Every row gives one point. The last column is the point's height on a tilted bowl or saddle (a function of degree 2), plus a little noise. Along how many of its main directions does it bend up, bend down or stay straight?
In the rows, 128 means zero.

Points (18 x 4)
[[146 118 108 157]
 [135 169  98 178]
 [218 141 136 166]
 [149  94  51 249]
 [145 137 144 127]
 [121 125 116 133]
 [146  94 113 149]
 [131 157 102 162]
 [ 90  81 145 140]
 [235 113 109 175]
 [121  77 152 131]
 [ 77  98  61 161]
 [146 175 124 171]
 [115  82  93 170]
 [121 158 156 117]
 [249 178 178 186]
 [182 160 158 151]
 [ 89 139  76 128]]
Directions: 2 up, 1 down, 0 straight

Points (42 x 7)
[[119  76 156 143 158 111 101]
 [114 107 104 149 142 247 192]
 [158 152 162 111 163 152 128]
 [166  91 129 117 109  50 133]
 [174 146 126  89  42 150  95]
 [136 132  98 193 110 101 161]
 [210 186 133  91  59 168  29]
 [185 184 124 189 140  99 176]
 [123 101 123  25 101  94  96]
 [122 144 107  55 148 157 126]
 [108 125 138 119 191 123 125]
 [153 149 162 183 180 127 170]
 [ 71  56 143  98 112 149  96]
 [119  81 122  48  60 114 140]
 [118 117 236 151 110 143  62]
 [135 149 133 116 120  92 103]
 [169  95 151 153 155 128 133]
 [ 57 152 124 161 170  23  90]
 [113 129  46 108 206 109  99]
 [113 145 191 145  95 129  94]
 [148 181 117  82 135 133  95]
 [ 66 106  99 168 132 125  86]
 [ 79 145 125 132 181 245 237]
 [ 76 153  79 122 184 149 122]
 [ 88 103 146 162 138 179 116]
 [140  26 144 107 232 120 181]
 [225  77 205 171  51  78  39]
 [102 159 195 164 148  63 126]
 [115 128  65  96 151 115 107]
 [163 133 105 147  58  54 161]
 [201 143 176 143 149 199 113]
 [ 88 159 151 138 106  80 108]
 [131  65 145 168 135 125 102]
 [195 136 123 206 117 220 130]
 [142  87 149 198  42  87 115]
 [167 100 137 104  95 245 171]
 [154 127  95 131  11  76 178]
 [ 79  68 109  66 165  93  64]
 [114 180 156  33 131  99  45]
 [128 164 116 129  86 103 122]
 [120 144 162  98  82 166 117]
 [ 69  93 110 131 231  97  65]]
Directions: 3 up, 2 down, 1 straight
